Every row gives one point. Each copy is the shape, with its points in the same order, stretched, turned, moved and blurred by noise. Some copies are also mirrored. Which?
In the rows, zero is written as 128.

Shape (7 x 2)
[[191 164]
 [145 146]
 [105  91]
 [149  75]
 [ 50 110]
 [102 148]
 [129 139]]
Copy 1 (7 x 2)
[[107 191]
 [121 142]
 [171  94]
 [193 136]
 [143  41]
 [112 101]
 [125 127]]
Copy 1 is: only turned
Copy 2 (7 x 2)
[[ 73  56]
 [ 98 114]
 [157 173]
 [173 117]
 [136 239]
 [ 89 168]
 [105 134]]
Copy 2 is: mirrored
Copy 3 (7 x 2)
[[187  82]
 [144  96]
 [125 156]
 [159 176]
 [ 73 157]
 [106 108]
 [135 114]]
Copy 3 is: mirrored
Copy 4 (7 x 2)
[[ 63 139]
 [103 143]
 [162 109]
 [132  66]
 [193 148]
 [147 167]
 [130 148]]
Copy 4 is: mirrored

Shape (7 x 3)
[[125 126  68]
 [ 73 180 150]
 [149  86 143]
 [138  95 113]
 [126 208 151]
 [147  68 122]
 [146  66 155]]
Copy 1 (7 x 3)
[[ 98  67 129]
 [ 50 154 169]
 [141 122  79]
 [124  98  90]
 [ 96 172 210]
 [139  97  61]
 [148 127  56]]
Copy 1 is: mirrored
Copy 2 (7 x 3)
[[114  74  95]
 [143 106 180]
 [150 167  94]
 [134 130  93]
 [203  95 170]
 [134 154  76]
 [150 186  86]]
Copy 2 is: mirrored
Copy 3 (7 x 3)
[[ 73 159 108]
 [154 194 141]
 [128  84 141]
 [101 113 133]
 [176 163  91]
 [101  88 147]
 [127  72 158]]
Copy 3 is: only turned
Copy 4 (7 x 3)
[[187 139 132]
 [ 71 186  91]
 [117 108 169]
 [142 122 165]
 [ 89 136  42]
 [138 113 184]
 [102 108 191]]
Copy 4 is: mirrored

Shape (10 x 4)
[[128  44 162 161]
 [ 85 147 131 202]
 [129  99 134 107]
 [ 83 134 118 163]
 [103 102 206 144]
 [172  67 127 124]
 [212  55 105 111]
 [136 112 139 174]
 [ 91 114 131  91]
 [117 153  78  98]]
Copy 1 (10 x 4)
[[183  50 111  69]
 [177 106  43 140]
 [123 102 136 112]
 [162 101  82 155]
 [111  61  68  89]
 [170 110 155  68]
 [182 134 187  38]
 [170 109  86  89]
 [100  94 141 149]
 [126 155 148 161]]
Copy 1 is: mirrored
Copy 2 (10 x 4)
[[213  51 142 124]
 [178 155 189 175]
 [143 106 131 108]
 [157 151 184 139]
 [146  69 155 166]
 [191  81  97 106]
 [205  81  60  89]
 [192 115 135 153]
 [107 120 170  97]
 [107 178 149 101]]
Copy 2 is: mirrored
Copy 3 (10 x 4)
[[121  97  47  96]
 [107 114 101 201]
 [110 126 102  96]
 [101 148 119 163]
 [ 70  63  97 133]
 [150 128  82  73]
 [195 136  73  46]
 [142 113  98 143]
 [ 79 139 127 106]
 [129 176 149 130]]
Copy 3 is: only turned
Copy 4 (10 x 4)
[[119  52 167 137]
 [ 79 142 191 152]
 [121 109 106 120]
 [ 78 133 160 142]
 [133 105 170  97]
 [149  89 108 155]
 [167  94  68 174]
 [126 128 156 154]
 [ 87 112 110 103]
 [ 87 157  80 138]]
Copy 4 is: only turned
